Each row is a point. Each copy is the shape, with its points in the same order, stretched, turned, moved and blurred by noise. Is it also mirrored, or only turned?
In the rows, zero is written as 128.

Shape:
[[ 59 170]
 [118 109]
 [154  92]
 [125 123]
 [110 118]
 [137 134]]
Copy 1:
[[126  46]
 [120 141]
 [133 182]
 [140 128]
 [122 126]
 [150 128]]
Copy 1 is: mirrored
Copy 2, 6 rows:
[[185 202]
 [148 124]
 [118  86]
 [137 130]
 [157 128]
 [121 137]]
Copy 2 is: mirrored
Copy 3:
[[101 206]
 [110 126]
 [131  93]
 [126 134]
 [113 134]
 [144 135]]
Copy 3 is: only turned

Shape (9 x 3):
[[143 128 157]
 [144 151 102]
 [140 108 119]
 [ 96 230 123]
 [ 48 155 136]
 [139 140 108]
 [150 133 134]
 [132 107 133]
 [136 124 154]]
Copy 1:
[[134 145 160]
 [140 145 104]
 [157 118 139]
 [ 54 175  79]
 [ 59  95 122]
 [141 136 112]
 [144 150 141]
 [148 118 153]
 [132 141 162]]
Copy 1 is: only turned
Copy 2:
[[134 104 124]
 [125 152  91]
 [152 137 135]
 [ 43 140  51]
 [ 68 134 150]
 [128 148 104]
 [138 122 109]
 [147 124 143]
 [134 106 132]]
Copy 2 is: mirrored
Copy 3, 9 rows:
[[160 133 147]
 [113 151 135]
 [115 117 156]
 [157 203  65]
 [153 128  60]
 [116 143 138]
 [138 136 149]
 [136 116 150]
 [155 130 143]]
Copy 3 is: mirrored

Shape (10 x 4):
[[109  87 146 135]
 [142 124 120 166]
 [ 97 108 131 160]
 [124  94 106 167]
 [108 140 175 153]
 [157 144 114 103]
 [140 166 112 118]
 [ 75 164 132 116]
 [134  89 130 120]
 [143 139  49  88]]
Copy 1 (10 x 4):
[[151 123 105 110]
 [141 103 117 155]
 [156 120 138 125]
 [174 118 102 159]
 [114 109 160  94]
 [ 93 135 103 143]
 [ 92 144 133 149]
 [ 99 167 175  94]
 [145 123  87 124]
 [114 185  87 180]]
Copy 1 is: mirrored
Copy 2 (10 x 4):
[[ 96 151 106 147]
 [130 120 107 159]
 [123 154  87 149]
 [116 121  83 150]
 [134 171 128 166]
 [130 119 147 122]
 [154 134 134 124]
 [163 192 117 112]
 [ 91 129 117 140]
 [147 105 115  76]]
Copy 2 is: only turned
Copy 3:
[[134  95 106  99]
 [107  89 146 151]
 [101  91 136  99]
 [ 92  70 116 142]
 [137 113 177  88]
 [122 150 112 162]
 [107 158 143 162]
 [ 97 165 156  81]
 [138 105  85 127]
 [ 77 162  67 190]]
Copy 3 is: only turned
Copy 4:
[[ 89 101 125  98]
 [ 95 115  96 156]
 [101 101  80 112]
 [ 92  72  91 145]
 [ 92 166  95  96]
 [144 120 152 154]
 [156 134 130 147]
 [167 139  97  84]
 [100  83 147 123]
 [196  54 149 168]]
Copy 4 is: only turned

Shape:
[[149  98 140  62]
 [139  91 121 162]
 [132 109  91  95]
 [148 147 152  97]
 [113  92 122 121]
 [114 190 139 130]
 [120 148 119 167]]
Copy 1:
[[175 121  64 133]
 [141  90 145 109]
 [127 100  79 127]
 [163 152  90 112]
 [149  99 114 139]
 [120 176 109 121]
 [116 120 141 118]]
Copy 1 is: mirrored
Copy 2, 7 rows:
[[108 164 108  68]
 [121  98  96 140]
 [122  89 130  94]
 [140 185 131  94]
 [ 87 104 112 125]
 [140 158 159 141]
 [143 110 142 160]]
Copy 2 is: mirrored
Copy 3, 7 rows:
[[ 95 131 102 219]
 [168 106 170 150]
 [105 170 131 169]
 [120 125  73 164]
 [110 130 164 157]
 [108 122  68  91]
 [149 127 132  85]]
Copy 3 is: only turned
